Every row gives one point. A path goes straight from each point to the next, and from the last back to the first. The post is the endless flat space through its rows: a point in 2 columns, a line in 3, a plane in 4, and so on, so that a path can go around it. How many times does the path go around the post? Going back the other way cancels.

Post:
-37 0 6
29 3 -55
Path, 14 rows:
74 22 -43
-15 -37 28
4 -5 -2
-24 6 68
13 -12 -28
-29 -42 -3
32 10 6
24 44 -17
-36 55 28
58 3 -44
22 -19 -46
-24 -37 -31
-56 15 -6
-5 68 -20
Times around: 1

Post (8 x 9):
11 38 -4 36 66 11 62 -33 -43
-35 11 -8 -25 37 -9 -19 -33 53
-37 -9 13 27 -51 17 -48 52 1
-23 16 47 23 -40 -13 53 14 -13
3 8 -35 0 0 1 43 5 -16
4 -42 -24 77 9 46 -19 -37 -54
16 13 -23 0 35 -49 73 8 -67
36 -35 -41 -37 29 45 -58 -27 -38
Path, 21 rows:
-33 -68 -2 -24 0 -10 -19 1 -40
7 21 -21 -31 40 3 30 36 -1
28 -53 -4 52 -27 -2 17 -38 -36
-16 55 -8 -22 -1 22 -38 -53 34
-62 58 10 19 26 18 8 -15 -23
-13 7 -67 40 7 -3 63 -6 -67
-15 2 -24 3 -51 -22 0 -12 -15
81 -31 -21 -51 -6 9 -11 -9 -59
21 4 -16 19 -25 17 57 12 10
57 1 9 47 4 -9 44 -43 -74
2 42 37 11 14 12 30 -46 -41
-20 43 -15 -18 53 1 -7 27 -23
-35 -37 16 86 52 -3 -19 32 -30
32 -88 -50 34 10 -21 -13 -38 5
23 -15 30 15 42 2 33 -50 12
-23 -2 1 56 63 26 53 19 -15
5 -13 -35 -27 55 30 33 -19 -38
-14 17 -6 13 76 24 -9 4 66
31 22 14 11 -11 11 56 -8 2
10 7 -66 29 -26 37 -3 -28 -18
-48 2 32 14 -22 6 9 -25 -24
Times around: 2

Post (17 x 18):
-11 -10 25 35 32 0 -11 -17 18 -7 30 1 6 -29 17 -68 -11 -41
42 6 -2 -19 7 -74 35 51 -34 8 -18 -2 -31 30 1 -38 26 -26
-10 -2 40 -74 11 -46 -20 27 52 10 -6 4 -59 -40 35 -14 -22 -15
29 -14 -94 -5 13 33 41 68 13 14 45 -29 10 20 21 -78 -4 56
-43 -24 -5 -13 13 11 -58 -27 0 -17 49 -3 7 43 -57 -11 33 4
9 14 -26 -27 -37 21 38 7 -3 20 10 -32 44 7 14 -37 -36 60
-24 -13 -3 16 6 10 43 -8 -4 42 83 -7 -51 -22 -22 37 10 5
22 -17 0 7 -10 32 32 -33 58 -11 -32 -34 -31 27 -24 -20 9 -35
-8 -19 -59 23 -7 20 -10 -3 -33 -15 21 -21 -38 -15 -29 3 -11 -1
-32 4 -32 38 -21 -25 17 -30 -18 42 -64 -6 4 14 45 -121 -12 39
-41 25 -2 52 -26 13 -48 -16 -42 59 35 -10 -11 -43 -6 47 62 42
-47 39 2 16 0 19 -28 7 43 43 -50 -12 17 -11 2 -61 -65 39
8 -37 -38 0 -1 -15 10 15 34 4 61 39 46 26 2 6 12 30
-23 -2 1 -29 47 -4 -3 4 31 19 60 -13 13 -40 -7 49 -3 82
26 5 27 -5 21 18 -28 9 -24 -6 25 73 -15 3 74 -26 -18 66
13 -31 21 -40 24 22 -53 10 5 -3 6 -27 -4 52 27 36 -30 4
3 0 -27 -97 12 2 19 19 -3 32 -54 -30 5 35 -18 6 17 -50
Path:
21 -4 -12 22 -55 1 44 46 9 31 30 -67 19 1 12 -34 -18 48
-33 -43 -7 -59 -37 9 65 -18 25 2 50 1 -33 30 8 -33 -3 48
-33 3 -7 -15 45 -9 -54 53 10 28 32 2 -21 -25 46 3 8 -22
-3 29 -23 28 29 9 -22 -13 53 30 43 -37 -5 -35 19 -48 -1 17
-12 -2 36 -7 29 -41 -13 0 36 6 25 -4 9 32 30 9 -7 12
-70 14 6 -59 0 27 17 -32 11 29 -40 7 -4 36 -1 -77 -20 10
-76 -22 25 -5 5 22 -3 6 -12 39 11 30 12 -51 19 16 -41 24
-10 16 -5 25 -13 11 16 12 -24 -8 19 -23 -7 -11 -19 -40 11 70
-7 -10 0 -34 4 20 56 -5 30 13 12 31 9 8 34 -8 -45 -23
-14 15 -24 -34 9 -2 -35 22 -6 -18 -1 -19 27 26 6 -43 53 -5
-44 -15 1 -2 41 -16 62 9 18 10 9 -24 25 -1 10 -68 -1 -25
-18 -25 -53 15 31 13 -21 44 -62 19 -38 -31 -15 4 -30 -22 34 -13
31 -39 -21 -13 6 8 -24 -4 42 28 13 -18 -26 -20 -10 38 -19 33
-8 -3 -14 23 -4 -10 -25 2 22 -3 26 13 6 2 -22 -47 -68 -19
3 5 -45 6 1 -5 -55 17 -12 -10 -31 41 16 -28 -34 -20 1 -3
-3 -23 16 10 -2 -22 9 -5 -25 37 -6 -37 10 -26 27 0 -48 -9
29 12 27 -17 -24 -41 -8 -40 16 0 -32 -32 -25 0 -40 -12 5 -4
29 18 -46 -15 -8 -34 12 14 15 30 13 -63 -41 19 -36 14 5 0
-38 37 -14 28 24 28 -32 12 36 11 38 -30 2 -18 -18 27 65 -29
-10 -9 26 5 28 0 -17 25 7 1 37 -33 46 -24 9 19 74 -64
-49 -12 30 -31 56 44 16 6 -24 19 17 19 7 6 -44 -44 2 19
Times around: 1

Post, 17 rows:
-21 35 50 -23 -23 16 -51 -61 -34 67 -11 1 -24 -21 -38 5 22 -9
14 -33 6 -36 32 6 -31 21 20 3 14 -34 65 -15 -22 21 -9 -14
-45 -11 -2 -20 -33 22 33 -38 -37 54 -32 7 -6 36 11 87 -4 19
37 16 8 -19 4 39 -49 15 0 -11 -3 -25 14 43 -18 -2 78 47
-23 -14 -66 39 17 34 3 7 -59 -12 15 -51 43 -19 -5 -14 20 -46
2 -9 20 -34 0 22 9 -39 -14 -1 23 18 -26 -21 -75 26 27 13
45 26 23 11 -3 -25 13 86 -7 -15 -51 -27 23 0 -30 8 -20 -69
15 -17 -51 -44 34 -61 -50 -5 15 20 -20 67 -16 51 -35 -14 37 27
-15 23 -12 51 77 -14 -17 6 5 -34 0 -16 35 -7 17 27 42 -33
56 58 15 17 11 25 -41 -43 38 -2 -10 -5 -13 -10 -36 17 6 -28
-13 -76 -36 16 -23 -57 1 6 46 -4 13 -2 78 24 38 -59 -7 2
-53 33 -15 -41 28 -13 -21 -22 -47 4 120 -5 -16 48 46 56 32 27
-14 -42 20 15 -1 21 -57 -8 2 35 -51 -32 -18 30 -4 -29 -13 82
15 63 21 -64 -30 74 40 -44 -16 33 1 -19 37 -17 11 -22 2 23
4 21 -24 -41 6 -1 34 -12 4 -65 -48 -15 41 51 -47 -6 18 -31
2 3 -8 35 -19 -35 -15 9 15 -2 -32 -53 11 -46 25 47 -20 7
-7 42 5 -19 2 56 -43 -62 -61 -39 32 15 9 -12 22 18 22 22
Path, 23 rows:
-4 -47 0 -43 6 -7 -5 -12 -2 14 -24 -41 20 56 -43 27 31 -80
-24 -10 1 5 13 25 52 29 -74 -14 39 -36 -22 25 8 13 14 33
6 44 -66 -16 11 -21 10 19 -67 -44 -3 -78 22 -1 1 0 -14 48
-19 -10 -57 -31 16 11 -54 -10 -23 38 -81 4 56 -1 22 8 12 52
-86 28 92 -11 8 53 18 -42 -57 -40 3 -14 10 -3 -17 28 55 -6
24 -31 -5 -22 -39 16 -23 7 -35 65 -16 11 30 -29 47 26 -5 12
-24 -19 5 -16 -1 -11 -5 -17 -56 -20 3 11 34 21 2 13 75 16
19 -43 -16 -9 -19 49 -8 42 -57 -9 -3 -43 48 -26 -19 22 54 -22
22 -17 8 44 58 -62 -51 39 59 -11 -33 4 -14 -13 -14 13 45 -19
21 -24 -8 -29 24 26 -28 -48 -21 32 55 30 4 40 20 54 -16 -15
16 51 27 1 -16 -46 -61 -29 1 -48 -62 -33 -2 34 8 23 -50 25
-11 80 16 -45 -15 22 -4 -16 -64 0 57 -11 20 -2 -31 -16 -8 -55
-56 26 36 -39 -2 12 -19 12 -13 -65 -28 -24 15 16 -28 4 37 5
-3 -9 23 -18 -56 24 48 -44 -18 -15 14 9 -3 -10 -36 -23 13 -31
52 51 9 -43 -20 35 -30 -83 -25 41 -22 -28 -22 -53 -2 37 1 -12
-3 -16 -15 -3 23 9 -37 0 -11 34 48 -36 54 -14 -12 -26 49 7
-47 -19 -7 50 32 -15 36 -19 21 -7 -45 12 35 -17 -22 40 27 8
14 21 21 -6 -28 15 -9 -23 62 55 -82 -34 19 -3 -1 -13 -21 3
-9 -41 -11 2 46 -45 -33 -6 35 26 21 -7 -16 78 -13 -8 55 -45
27 -28 -40 -32 18 -43 -62 -67 -6 -8 18 28 1 -24 -34 38 -15 0
-14 -35 -20 15 1 -49 4 -4 -15 -7 10 -15 58 9 11 5 -6 13
-5 63 33 -55 -5 81 26 -2 -72 -17 15 -7 63 -24 0 63 -33 -44
43 36 33 19 68 54 -18 32 49 -48 -17 -72 -16 31 -67 -3 -24 -33
Times around: 4
